Each row of a before or after table is a point. One or more steps were done to the points. Then noise was added and the rows were shuffled. The steps act on columns, c1 being the first. What was done? A step turns or swaps two columns, mirrors them in a line or flattens them onto one, adds a multiple of one to another, or multiplies or shifts one. Angles are multiples of 10 degrees, from the lower column toward the higher: turns from -170 to 170, lines from 10 to 170 but not 90. Use the fewest steps. Two steps may share a column if one is a turn and the other turns, adds or multiplies; they go together, in the order done. Otherwise the lowest column goes first.
In the rows, zero is written as 128.

Before (8 x 3):
[[ 46 177 119]
 [148 120 183]
 [100 106 197]
 [115 124 105]
 [137 102  92]
 [137 109  84]
 [148 116 191]
 [ 88 131 154]]
After (8 x 3):
[[ 95 116 123]
 [140 176  51]
 [145 110 150]
 [105 109  81]
 [139 124 126]
 [138 103 150]
 [121 132  83]
 [103 120 127]]
Steps: turn c1 and c3 by 110 degrees; multiply c1 by 0.4

Before (8 x 8):
[[107 122  95 123 108 178 116 112]
 [143 124 184  69  94 124 125 144]
 [197 129 129 138 161 124 163  65]
 [ 67 133  80 142 116 148 193 117]
 [131 129  62 193 103 134 166  76]
 [124 123 106  87 118 120  78 104]
 [128 190 132 121 139 140 133 132]
 [162 123 130 139 170 120 108 124]]
After (8 x 8):
[[108 151 107 125  96 178 118 135]
 [ 67 135 120 147  79 151 191 139]
 [127  86 139 123 133 144 138 180]
 [199 203 165 136 127 125 163 156]
 [120 162 124  87 106 117  77 134]
 [159 137 169 137 125 119 106 125]
 [141 107  93  69 181 120 128 116]
 [128 187  97 190  61 133 163 154]]
Steps: turn c2 and c8 by 120 degrees; multiply c2 by 1.3; swap c3 and c5

Before (13 x 12):
[[126 128 101 172 104  68 102 145 160  91 110 155]
 [143 147  91 134 150 107 179 155 103 138  51 122]
 [137 127 170  89 122 139 142 155 118 189 167 101]
 [122 123  42 187 177  77 184 169 106 156  93 132]
 [148 138 133 129 158 125 169 155 132 142 118  38]
 [118  99 154 125 138 163 157 117 146 144 136 100]
 [100 121  71 129 115  67  58  72 164 120 135 146]
 [125 107  69 122 111  55 124 113 200 131 121 156]
 [125 141 122 108  78 114 140  90 147 126 188 128]
 [136 121  52 112 128 107  99 131 163 107 154 163]
 [177 145 155 131 119 157 136 109 152 178 157 102]
 [162  97 121 116 132  85 122  97 134 120 156 137]
 [142  90  59 141  68  87 102 123 142 124 122 139]]
After (13 x 12):
[[121 122  42 186 105  77 183  81 178 115  93 132]
 [138 128 100 173 159  66 103 126 104 168 107 155]
 [121 126 168  91 116 140 142  82 119  79 168  99]
 [143 147  92 133 102 106 179  99 150 123  51 121]
 [120 108  69 123 200  52 124 142 110 120 121 155]
 [159  96 120 117 132  86 120 160 131 114 157 137]
 [ 97 123  72 128 166  68  58 180 116 127 133 148]
 [158 143 153 132 151 158 138 129 119  59 156 103]
 [141 120  50 112 163 105 102 132 128 145 152 162]
 [141  89  60 141 142  89 104 132  70 125 123 141]
 [122 143 123 109 146 112 140 162  79 119 189 128]
 [144 137 131 127 130 123 167  96 158 118 119  38]
 [111  98 153 127 147 161 157 133 137 115 133  98]]
Steps: turn c8 and c10 by 160 degrees; turn c1 and c10 by -20 degrees; swap c5 and c9

Before (13 x 20):
[[125 168 120 101 133  74 157 115 103 127 104 134 117 119 168 186  84 179
   84  94]
 [168 172 138 132 144 140 178 167 161 108 131 139 138 129  84 149 105  84
   87 111]
 [141 142 114 120  87 158 125  99 165 158  91 153 171 122 182  91  99 116
   73 133]
 [155 101 140 110 117 111 107 116 157 158  72 130 105 147  97  94 130 177
  151  75]
 [ 72  85  94 144  75 136 182 110 154 179 119 160  73 120 136 107  98 135
  122 141]
 [ 75  98 116 128 144 134 170  99 146 180 133  84 143 127 102 166  87 134
  136  90]
 [160 150  94 137  79  88 142 138  96 181 158 159 103 184 169 169  88  92
  105 122]
 [127  89  91 130  76  97 172 115 178 100 147 108 135 113 169 116 103 118
   83 158]
 [ 81 147 106 166 174 143 122  92 117 124  78 148 124 195 136  88  85 158
  156  84]
 [121 102 152 177 168 152  81  95  99 172 139 157  75 174 186 144 138 138
  151 112]
 [108 154 149 153 151 144 119 157 145 176 162 132 138 166  96  80  78 182
  127 104]
 [156 153 143  81  76  93 155  91 124 133  90 140 118 115  82  98  53  94
  160  93]
 [100 127 150 114 170  96 158 173 102 117 135 102 134 124 160 107 156 169
  128 119]]
After (13 x 20):
[[ 82 121 106 165 174 143 123  92 116 146  49 148 124 195 112  88  84 158
  157 170]
 [122 176 152 177 168 152  81  95  98 111 145 156  76 172  69 144 138 138
  150 134]
 [168 101 138 131 144 139 178 168 161 169 132 139 138 129 168 149 106  85
   87 153]
 [160 178  92 137  78  88 141 139  96 159 176 159 102 184  86 169  88  92
  105 126]
 [127 107  92 130  75  96 171 115 177  85 158 108 136 113  93 117 102 118
   83  91]
 [126 121 120 101 132  74 156 115 104 167  90 134 117 120  83 187  85 178
   83 155]
 [156 163 141 110 117 111 107 116 158 106  38 130 105 147 149  94 129 177
  152 185]
 [ 72 186  93 143  75 136 183 110 154  94 113 159  72 121 123 106  98 136
  123 113]
 [141 155 114 119  88 158 125 100 165 147  70 153 171 122  76  91 100 117
   73 115]
 [ 74 185 117 129 144 134 169  99 145 108 136  84 143 127 147 166  88 134
  136 169]
 [157 129 145  81  76  93 155  92 123 153  68 140 119 114 166  99  53  94
  161 171]
 [108 170 149 153 152 145 119 156 145 161 183 130 139 166 156  79  77 181
  128 157]
 [102 117 150 114 170  96 157 173 101 125 140 102 135 125  95 108 154 169
  128 130]]
Steps: mirror c2 and c10 in the line at 50 degrees; multiply c11 by 1.6; turn c15 and c20 by -170 degrees
